Every row gives one point. The points of each table are mixes of a few directions, plus a little noise. How many directions does each table use, and how many do they share? Where both have some left over, give the other angles between the two spaces (their principal angles), to ten degrees, smallest first.

First, 5 rows:
-31,25,-19
23,-21,24
-33,20,1
6,1,-12
36,-24,7
Second (6 x 3):
3,10,1
4,18,2
-13,-49,-3
15,60,4
2,4,1
-10,-40,-3
Directions: first 2, second 1, shared 0; angles 70

First, 8 rows:
-9,-35,-26,32,-28,-32
-7,-3,-2,-20,51,-4
12,33,17,-49,4,60
13,-7,1,15,-27,-36
0,25,20,7,7,15
-15,-21,-16,41,-32,-7
-3,-21,-16,0,4,-20
8,29,21,-24,21,23
Second, 8 rows:
10,-10,-11,-28,35,12
6,30,-32,42,-7,-18
-7,-16,9,-43,2,19
-11,16,-2,27,-20,-16
34,-30,7,-23,29,26
-32,-26,50,-24,20,-13
-3,18,-20,-5,-35,10
6,17,-2,54,-23,-16
Directions: first 4, second 4, shared 2; angles 80, 90

First (10 x 11):
1,1,-1,-4,-3,-3,6,5,6,-6,-3
-11,-7,4,12,2,12,-12,-8,-10,17,5
-2,0,0,-4,-6,0,7,7,10,-6,-4
2,4,-4,-19,-17,-9,27,24,33,-29,-14
-6,-5,3,13,8,10,-17,-13,-17,20,8
-43,-23,9,20,-23,34,-5,4,14,24,-3
6,4,-3,-11,-5,-8,13,10,13,-16,-6
16,9,-4,-8,8,-13,2,-1,-5,-10,1
-7,-4,2,8,2,8,-8,-6,-7,11,3
45,22,-7,-9,36,-30,-13,-21,-37,-5,13
Second, 11 rows:
-13,-7,3,5,-8,10,0,3,6,6,-2
-27,-14,5,10,-16,20,0,6,13,11,-4
-32,-17,6,12,-20,24,0,7,15,14,-4
19,10,-4,-7,12,-14,0,-4,-9,-8,3
-33,-17,7,12,-20,25,0,7,16,14,-5
35,18,-7,-13,21,-26,0,-8,-17,-15,5
4,2,-1,-1,2,-3,0,-1,-2,-2,1
-2,-1,0,1,-1,1,0,0,1,1,0
3,2,-1,-1,2,-2,0,-1,-1,-1,0
60,31,-12,-22,37,-45,0,-13,-29,-26,8
-15,-8,3,5,-9,11,0,3,7,6,-2
Directions: first 2, second 1, shared 1

First, 8 rows:
6,5,2,1,5,-2,0,10,-5,-1,-4,1,5,-6
-4,-7,-2,4,-9,-6,0,-33,-3,0,3,-2,5,-2
-1,5,-5,-8,8,11,-3,39,14,2,1,2,-18,19
8,4,7,7,2,-9,3,-8,-15,-3,-6,0,18,-22
-13,-19,5,1,-19,0,5,-47,1,-2,13,-5,3,-7
15,15,-2,8,12,-13,-2,8,-16,0,-16,3,16,-11
2,13,-19,-8,13,8,-11,45,20,7,-5,5,-28,42
-11,-16,13,-5,-12,10,8,-13,3,-4,14,-4,0,-13
Second (8 x 14):
21,21,-7,10,-25,22,-35,-22,60,8,-21,-24,7,14
-2,-2,8,3,8,-8,18,5,-4,-2,3,7,-5,-7
-8,-7,-19,-14,-10,12,-34,0,-22,1,4,-7,9,15
-3,-4,-6,-4,-2,3,-10,1,-9,0,2,-1,3,4
3,3,11,7,8,-9,22,2,8,-1,-1,6,-5,-9
-1,-1,4,1,6,-5,11,4,-4,-1,2,4,-3,-5
-12,-13,9,-3,20,-18,32,15,-36,-6,13,18,-7,-13
3,2,-1,1,-4,4,-6,-3,7,1,-3,-3,1,3
Directions: first 3, second 2, shared 0; angles 60, 90
